Every row gives one point. A path goes straight from each point to the next, and from the last back to the first. The post is the endless flat space through its rows: a point in 2 columns, a line in 3, a plane in 4, and so on, so that a path can go around it. How many times does the path go around the post? Going back the other way cancels.

Post (1 x 2)
[[0.02 0.06]]
Path (25 x 2)
[[-0.35 -0.51]
 [ 0.16 -0.64]
 [ 0.57 -0.05]
 [ 0.26  0.49]
 [-0.32  0.70]
 [-0.07  0.25]
 [ 0.23  0.19]
 [ 0.49  0.12]
 [ 0.14  0.76]
 [-0.38  0.45]
 [-0.20  0.35]
 [ 0.22  0.75]
 [ 0.40  0.20]
 [ 0.28  0.09]
 [ 0.04  0.29]
 [-0.37  0.22]
 [-0.34 -0.12]
 [-0.01 -0.40]
 [ 0.52 -0.20]
 [ 0.19  0.27]
 [-0.18  0.75]
 [-0.49  0.24]
 [-0.13 -0.31]
 [-0.23 -0.30]
 [-0.43  0.05]]
Times around: 2

Post (7 x 8)
[[ 0.09 -0.32  0.51 -0.30 -0.16 -0.17  0.59 -0.21]
 [ 0.26 -0.27 -0.76  0.19  0.08  0.83  0.06 -0.36]
 [ 0.27  0.18 -0.19  0.28 -0.25  0.16 -0.45  0.02]
 [ 0.17  0.19  0.11  0.38 -0.03  0.29  0.26  0.42]
 [-0.23 -0.15  0.24  0.41 -0.09 -0.64  0.09 -0.30]
 [ 0.24  0.06 -0.44 -0.37  0.59  0.76  0.34 -0.07]
 [-0.45 -0.03  0.30  0.02 -0.44 -0.49  0.27  0.20]]
Path (26 x 8)
[[ 0.50 -1.05  0.73  0.55 -0.11  0.39  0.36 -0.50]
 [-0.43 -0.17 -0.16  0.28 -0.55  0.14 -0.20 -0.35]
 [-0.16  0.04 -0.02  0.34 -0.36  0.15 -0.09  0.09]
 [-0.56 -0.35  0.21 -0.55  0.18 -0.39  0.18 -0.17]
 [ 0.01 -0.07  0.64 -0.40  0.50 -0.21  0.45  0.27]
 [-0.58 -0.13 -0.35 -0.37 -0.11 -0.14 -0.25 -0.46]
 [-0.32  0.25  0.09 -0.01 -0.14  0.23  0.04 -0.32]
 [-0.23  0.56 -0.66  0.37 -0.05  0.20  0.03  0.19]
 [-0.16 -0.08  0.19  0.27 -0.35 -0.13  0.65  0.20]
 [-0.09 -0.03 -0.31  0.59 -0.68  0.06 -0.18 -0.16]
 [-0.44  0.46  0.17  0.35 -0.45  0.32 -0.17  0.13]
 [-0.06 -0.33  0.34 -0.23  0.16 -0.04  0.30 -0.16]
 [-0.15 -0.33 -0.30 -0.27 -0.63 -0.20 -0.47 -0.08]
 [ 0.27 -0.25  0.32 -0.37  0.06  0.27 -0.20 -0.24]
 [ 0.07 -0.21  0.03  0.28 -0.21  0.74  0.50 -0.15]
 [ 0.40  0.42 -0.15  0.69 -0.01  0.68 -0.03  0.15]
 [-0.53  0.20 -0.07  0.31 -0.15 -1.33 -0.38 -0.38]
 [ 0.54  0.01 -0.01 -0.70  0.00 -0.42  0.15  0.00]
 [ 0.79 -0.08  0.43  0.79 -0.40  0.48  0.60 -0.07]
 [-0.12  0.14  0.07  0.03 -0.50  0.31  0.10 -0.35]
 [ 0.26  0.08  0.26  0.84 -0.03  0.58  0.24  0.32]
 [ 0.28  0.16 -0.26  0.60 -0.04  0.48 -0.23 -0.29]
 [-0.02  0.22 -0.12 -0.21 -0.10 -0.06  0.34 -0.37]
 [ 0.94 -0.44  0.67 -0.07 -0.58  0.42  0.72 -0.51]
 [-0.50  0.00 -0.22  0.02  0.10  0.34  0.42 -0.02]
 [-0.12 -0.11  0.00  0.10 -0.25 -0.11 -0.31 -0.16]]
Times around: 0

Post (13 x 14)
[[ 0.48  0.15 -0.67  0.47 -0.04  0.09 -0.21 -0.05 -0.32  0.20  0.49 -0.11
  -0.84  0.16]
 [-0.18 -0.08  0.54  0.10 -0.11 -0.16  0.03 -0.17 -0.11  0.21  0.32  0.32
   0.06 -0.20]
 [-0.12  0.09  0.65 -0.28 -0.24 -0.01 -0.03 -0.54 -0.24 -0.08 -0.18 -0.06
  -0.16 -0.18]
 [ 0.21 -0.26 -0.26  1.07 -0.20  0.32 -0.22  0.36 -0.08 -0.86 -0.15 -0.11
  -0.49  0.11]
 [ 0.43 -0.32 -0.39  0.49  0.10  0.00 -0.16  0.28  0.09 -0.98 -0.24  0.40
  -0.43 -0.07]
 [-0.05  0.29 -0.41  0.18  0.32  0.74  0.47 -0.52  1.00  0.31  0.09 -0.33
  -0.54 -0.46]
 [-0.59 -0.04 -0.14 -0.20 -0.54  0.35  0.06  0.28 -0.18 -0.29 -0.72  0.30
  -0.55 -0.14]
 [-0.75  0.62  0.21 -0.17  0.11  0.26  0.24 -0.31 -0.19 -0.17  0.32  0.06
   0.43 -0.20]
 [-0.12  0.14 -0.26 -0.25 -0.08  0.30  0.03 -0.27 -0.06  0.29  0.03 -0.18
   0.14  0.36]
 [ 0.07  0.33 -0.03  0.22 -0.14 -0.32 -0.37 -0.64  0.12  0.01  0.51  0.27
   0.13 -0.08]
 [-0.13  0.17  0.10 -0.33 -0.42 -0.22  0.20 -0.11  0.33 -0.19  0.26 -0.09
  -0.34  0.55]
 [-0.51  0.81  0.76 -0.38  0.33  0.11 -0.31  0.06  0.25 -0.25  0.86  0.05
   0.43  0.07]
 [-0.17 -0.24  0.16 -0.13 -0.37  0.16 -0.22  0.05 -0.28 -0.19  0.39 -0.02
  -0.17 -0.30]]
Path (23 x 14)
[[-0.30 -0.04  0.90  0.35  0.06  0.17 -0.12 -0.31  0.08  0.33  0.22  0.15
  -0.04  0.30]
 [ 0.07 -0.53  0.86  0.06 -0.43  0.30  0.08  0.38  0.37  0.05  0.67  0.36
   0.04  0.52]
 [ 0.36  0.07  0.33 -0.03 -0.03  0.44 -0.31 -0.16 -0.06  0.34  0.65 -0.40
  -0.53 -0.20]
 [-0.30  0.18 -0.47 -0.10 -0.12  0.62 -0.04 -0.02  0.05 -0.46 -0.23 -0.10
  -0.04 -0.51]
 [-0.42  0.75 -0.03 -0.35 -0.30 -0.24 -0.08 -0.31  0.33  0.16 -0.07 -0.49
  -0.40  0.27]
 [-0.35 -0.41 -0.54 -0.07 -0.43  0.26 -0.35 -0.07  0.10  0.28 -0.22  0.15
  -0.09 -0.19]
 [-0.56  0.13  0.63 -0.18 -0.04  0.07  0.26 -0.61  0.34 -0.52  0.17  0.09
   0.01  0.23]
 [-0.24 -0.19  0.39  0.13 -0.25  0.25  0.32 -0.56 -0.02  0.16  0.13  0.37
   0.03 -0.21]
 [ 0.10 -0.54  0.58  0.60  0.08 -0.03 -0.33 -0.23 -0.30 -0.54  0.66  0.16
  -0.44 -0.29]
 [-0.20  0.03 -0.31  0.37  0.02  0.10 -0.26 -0.44 -0.55  0.00  0.05 -0.37
   0.21 -0.26]
 [-0.17  0.26 -0.27  0.63  0.34 -0.07  0.13 -0.22 -0.14  0.20  0.02 -0.09
   0.01 -0.04]
 [-0.15 -0.18 -0.95  0.45  0.08  0.60  0.21 -0.12  0.69 -0.55  0.37 -0.05
  -0.59  0.23]
 [-0.04  0.21 -0.44  0.53  0.09  0.54  0.05 -0.31 -0.04 -0.18 -0.22  0.42
  -0.02  0.43]
 [ 0.31 -0.26 -0.23 -0.31 -0.59  0.04  0.24  0.06  0.28  0.52  0.22 -0.10
  -0.61  0.30]
 [-0.09  0.27 -0.09 -0.24 -0.36 -0.35  0.08 -0.32  0.17  0.30 -0.07  0.44
  -0.50 -0.22]
 [-0.70  0.37  0.69 -0.13 -0.17 -0.15 -0.05  0.10 -0.15 -0.19  0.22 -0.20
   0.20  0.19]
 [-0.73  1.14 -0.22  0.45  0.08  0.35 -0.54 -0.45  0.43 -0.29  0.16  0.43
  -0.55 -0.39]
 [-1.11  0.41 -0.10  0.55 -0.17  0.57  0.49  0.22  0.33 -0.96  0.23  0.65
   0.31  0.07]
 [-0.20 -0.20  0.05 -0.04 -0.60 -0.30  0.07 -0.07  0.37 -0.16  0.49  0.62
   1.01  0.25]
 [ 0.28  0.19  0.87  0.11  0.07 -0.10 -0.02 -0.30  0.33  0.39 -0.50  0.02
  -0.44 -0.12]
 [-0.31  0.93  0.56 -0.43 -0.36  0.27  0.13  0.10  0.15 -1.10 -0.85 -0.55
  -0.19  0.76]
 [-0.12 -0.03  0.33 -0.04  0.00 -0.13  0.04  0.11 -0.05 -0.29  0.19 -0.44
  -0.11 -0.29]
 [-0.95  0.30 -0.08  0.13 -0.28  0.37 -0.31 -0.10  0.02 -0.03  0.31  0.03
  -0.10 -0.42]]
Times around: 3

Post (17 x 18)
[[-0.04  0.25  0.21  0.55  0.35 -0.60 -0.52 -0.02  0.22 -0.11 -0.35  0.01
   0.02 -0.13 -0.36 -0.28 -0.01  0.39]
 [-0.17  0.34  0.23  0.90 -0.05 -0.19 -0.17  0.24  0.66  0.07 -0.34 -0.28
  -0.37  0.36 -0.18  0.35  0.14 -0.30]
 [ 0.10  0.08 -0.70  0.04 -0.06 -0.22  0.15  0.01  0.12 -0.03 -0.17  0.00
  -0.09 -0.36 -0.21 -0.67  0.24  0.61]
 [-0.52 -0.11 -0.42 -0.27  0.41 -0.01  0.51 -0.10 -0.65 -0.12 -0.48 -0.15
   0.36 -0.07  0.23 -0.63  0.28  0.04]
 [-0.61 -0.13 -0.94 -0.33  0.42 -0.17  0.35 -0.45 -0.34 -0.50  0.07  0.13
  -0.24  0.04  0.32 -0.45  0.41  0.16]
 [-0.17  0.20  0.43  0.10 -0.11  0.00 -0.57 -0.02  0.80 -0.33 -0.50 -0.10
  -0.40 -0.20  0.15  0.20 -0.06 -0.23]
 [-0.30 -0.05 -0.35 -0.19 -0.12 -0.71  0.64 -0.36 -0.52 -0.40  0.14  0.18
   0.02 -0.05  0.10 -0.43  0.47 -0.07]
 [-0.15  0.14  0.01  0.12 -0.08  0.01 -0.78  0.05  0.39 -0.19 -0.59 -0.19
  -0.04  0.31 -0.30  0.27  0.22 -0.28]
 [-0.38 -0.45 -0.02  0.06 -0.07  0.03  0.37 -0.42 -0.58  0.28  0.39  0.29
  -0.53  0.54  0.39  0.16  0.32 -0.01]
 [-0.36 -0.02  0.15  0.26 -0.21  0.04 -0.67 -0.12  0.46  0.10  0.17 -0.45
  -0.07  0.33  0.17  0.09 -0.11 -0.32]
 [-0.20  0.21  0.40  0.27  0.21  0.21 -0.38 -0.33  0.15  0.38 -0.30 -0.32
  -0.31  0.15 -0.52  0.07 -0.05 -0.69]
 [-0.09 -0.13  0.12 -0.02  0.12  0.16  0.18 -0.23 -0.46 -0.17  0.56  0.03
  -0.43  0.64  0.30 -0.62  0.03  0.01]
 [ 0.03  0.44  0.46  0.43  0.17 -0.37 -0.45  0.30  0.32  0.20 -0.35 -0.68
  -0.44  0.20 -0.61  0.41 -0.17 -0.05]
 [-0.38  0.38 -0.21  0.19 -0.48  0.10 -0.48 -0.12 -0.14 -0.03  0.28  0.17
  -0.51  0.33  0.55  0.01  0.00 -0.12]
 [ 0.06 -0.20 -0.14  0.56 -0.15 -0.02  0.35 -0.57 -0.51 -0.17 -0.02 -0.38
  -0.44  0.15  0.39 -0.30  0.14  0.09]
 [ 0.12 -0.04  0.26  0.41  0.05 -0.07 -0.27  0.02 -0.03  0.22  0.32 -0.15
  -0.37  0.33  0.56  0.16  0.56 -0.45]
 [ 0.30  0.14 -0.63  0.06  0.61 -0.37  0.24 -0.09  0.30 -0.30 -0.66  0.06
   0.44 -0.35 -0.23  0.19 -0.02  0.16]]
Path (27 x 18)
[[-0.52 -0.15  0.00  0.10 -0.13 -0.20 -0.91 -0.29  0.36 -0.89 -0.77  0.17
  -0.13 -0.42  0.25  0.43  0.00 -0.23]
 [-0.40  0.03  0.35  0.52 -0.31 -0.63  0.22  0.46 -0.28  0.01 -0.67 -0.12
  -0.21  0.18  0.33  0.33  0.72 -0.26]
 [-0.74 -0.02 -0.99 -0.21 -0.21 -0.09  0.03 -0.06  0.26 -0.67  0.72  0.39
  -0.37  0.25  0.44 -0.51 -0.19  0.84]
 [-0.41  0.49 -0.59  0.15  0.32  0.13  0.10 -0.06  0.56 -0.51 -0.56  0.00
   0.20 -0.40  0.11  0.02 -0.70  0.49]
 [-0.37  0.15 -0.16  0.21 -0.36 -0.13  0.21 -0.31  0.51  0.01 -0.17 -0.06
  -0.15  0.74 -0.56  0.50  0.06 -0.23]
 [-0.47  0.28  0.27  0.29  0.15 -0.39 -0.54  0.18  0.30  0.03 -0.13 -0.10
   0.01 -0.11 -0.10 -1.05  0.19  0.09]
 [-0.63  0.20  0.29  0.34  0.27  0.12  0.10  0.33 -0.13 -0.39 -0.68 -0.39
  -0.60  0.49 -0.05 -0.24 -0.28  0.02]
 [-0.03  0.07  0.63  0.68 -0.83 -0.27 -0.64  0.08  0.77  0.37 -0.19 -0.16
  -0.49 -0.66 -0.51 -0.02  0.11  0.20]
 [-0.25  0.25 -0.15  0.31 -0.04  0.42  0.12 -0.16  0.21 -0.30 -0.20 -0.06
  -0.25  0.10  0.01 -0.06  0.11 -0.17]
 [-0.43  0.11 -0.28 -0.08 -0.27 -0.10 -0.35 -0.34  0.32 -0.15 -0.39 -0.11
   0.26  0.24  0.07  0.44 -0.12  0.08]
 [ 0.08 -0.22 -0.69  0.01  0.24  0.21  0.21 -0.34 -0.13  0.00 -0.25  0.12
  -0.08  0.02  0.30 -0.59  0.28  0.21]
 [ 0.21 -0.30 -0.34  0.51  0.66 -0.11  0.77  0.11  0.28  0.50 -0.51  0.14
  -0.11 -0.01  0.06  0.71  0.46 -0.25]
 [-0.06 -0.72 -0.18 -0.36  0.20  0.34  0.12 -0.37 -0.65  0.37  1.04 -0.12
  -0.61  0.36  0.23 -0.09 -0.36  0.25]
 [ 0.14  0.25  0.40  0.48  0.37 -0.29 -0.15  0.53  0.46  0.05 -0.21 -0.27
   0.04  0.22  0.16 -0.36  0.11 -0.19]
 [-0.25 -0.03 -0.20  0.28  0.43  0.06  0.36 -0.04  0.39  0.16 -0.47 -0.26
  -0.19 -0.09  0.20 -0.40  0.54 -0.25]
 [-0.28  0.36 -0.07  0.46 -0.21 -0.11  0.39  0.19 -0.17 -0.05  0.19  0.58
  -0.47  0.78  0.45  0.74  0.75  0.07]
 [ 0.62  0.26  0.18  0.56  0.62  0.02  0.27  0.07  0.44 -0.17 -0.43 -0.47
   0.43 -0.32  0.35  0.58  0.01 -0.65]
 [-0.42 -0.21 -0.26 -0.45 -0.09  0.63 -1.04  0.09  0.05 -0.17 -0.28  0.03
  -0.57  0.30 -0.54 -0.39  0.10  0.14]
 [-0.34 -0.01 -0.49  0.16 -0.04  0.09 -0.42  0.02 -0.08  0.06 -0.11 -0.20
  -0.56  0.56  0.25  0.24  0.00  0.15]
 [-0.26  0.56  0.38  0.64  0.47 -0.29 -0.45 -0.25  0.26 -0.32 -0.15 -0.33
  -0.24  0.14  0.00 -0.50 -0.23 -0.26]
 [-0.29  0.37 -0.01  0.51  0.38 -0.10 -0.35 -0.40 -0.21  0.00  0.07 -0.39
   0.29  0.32 -0.12 -0.29  0.20 -0.15]
 [-0.19  0.60  0.20  0.29 -0.15 -0.41 -0.50 -0.13 -0.01 -0.48 -0.06 -0.19
  -0.31 -0.03 -0.40  0.54 -0.06  0.01]
 [-0.22 -0.21 -0.12  0.47  0.21  0.31 -0.74  0.22 -0.10  0.13 -0.03 -0.07
  -0.39  0.50  0.27 -0.05  0.25  0.10]
 [-0.61 -0.29  1.15 -0.71  0.25 -0.54 -0.50  0.24  0.17  0.07  0.16 -0.38
  -0.64  0.68 -0.33  0.42  0.05 -0.52]
 [ 0.06 -0.39 -0.23 -0.59 -0.70 -0.31  0.16 -0.55  0.30 -0.41 -0.13  0.27
  -0.73 -0.28  0.43 -0.21  0.07  0.72]
 [ 0.08  0.34 -0.16  0.94 -0.09 -1.07  0.75 -0.59 -0.54 -0.13 -0.39 -0.06
  -0.38 -0.20 -0.47  0.30  0.30  0.30]
 [-0.50 -0.18 -0.32 -0.11 -0.38  0.31  0.62 -0.30 -0.36 -0.17  0.42 -0.47
  -0.73  0.02  0.55 -0.35  0.46 -0.19]]
Times around: 1
